Rows are points. Any point is a mix of the corners, with weights that add up to 1. It lies inside the corners' shape when no weight is negative. Is each point inside? If not, which corners have a negative weight?
In the rows, zero is written as 128.

Corners:
(1): [101 148]
(2): [132  62]
(3): [150 160]
Points:
[121 176] => outside (2)
[119 104] => inside
[104 128] => outside (3)
[145 154] => inside
[105 141] => inside
[132  79] => inside
[134 152] => inside
[116 111] => inside

Corners:
(1): [108 111 141 160 153  97 167 164 136  96 133]
(2): [109 121 163  39 129 114 132 155 163 141 120]
(3): [128 123 143 153 133 173 138 142 139 138   7]
(4): [120 118 148 130 112  98 147 102 120 142 120]
(5): [105 165  96 151 140 110 150 165 139 148 147]
(6): [114 147 139 125 128 149 122 160  75 132 122]
(7): [167 126 104 104 120 231 139 116 129 157 137]
(8): [106 120 102 157 125 172 113 165 153 158 119]
(9): [166 170 147 126 105 114 118 110 148 141 146]
(10): [162 126 154 147 161 102 143 102 133 156 151]
(11): [107 119 105 118 158 101 125 137 125 106 160]
(12): [ 94 150 136 150 153 103 149 123 153 120 148]
Points:
[120 140 124 132 141 115 139 134 135 133 165] => outside (3)
[125 131 140 114 130 130 135 135 126 139 125] => inside
[117 135 117 146 140 122 136 139 122 126 155] => outside (2, 3)
[133 130 114 151 136 125 144 135 133 135 135] => outside (2, 6, 12)
[111 121 135 139 145 128 147 143 130 129 114] => outside (9)
[135 128 135 143 144 128 136 127 137 147 131] => inside
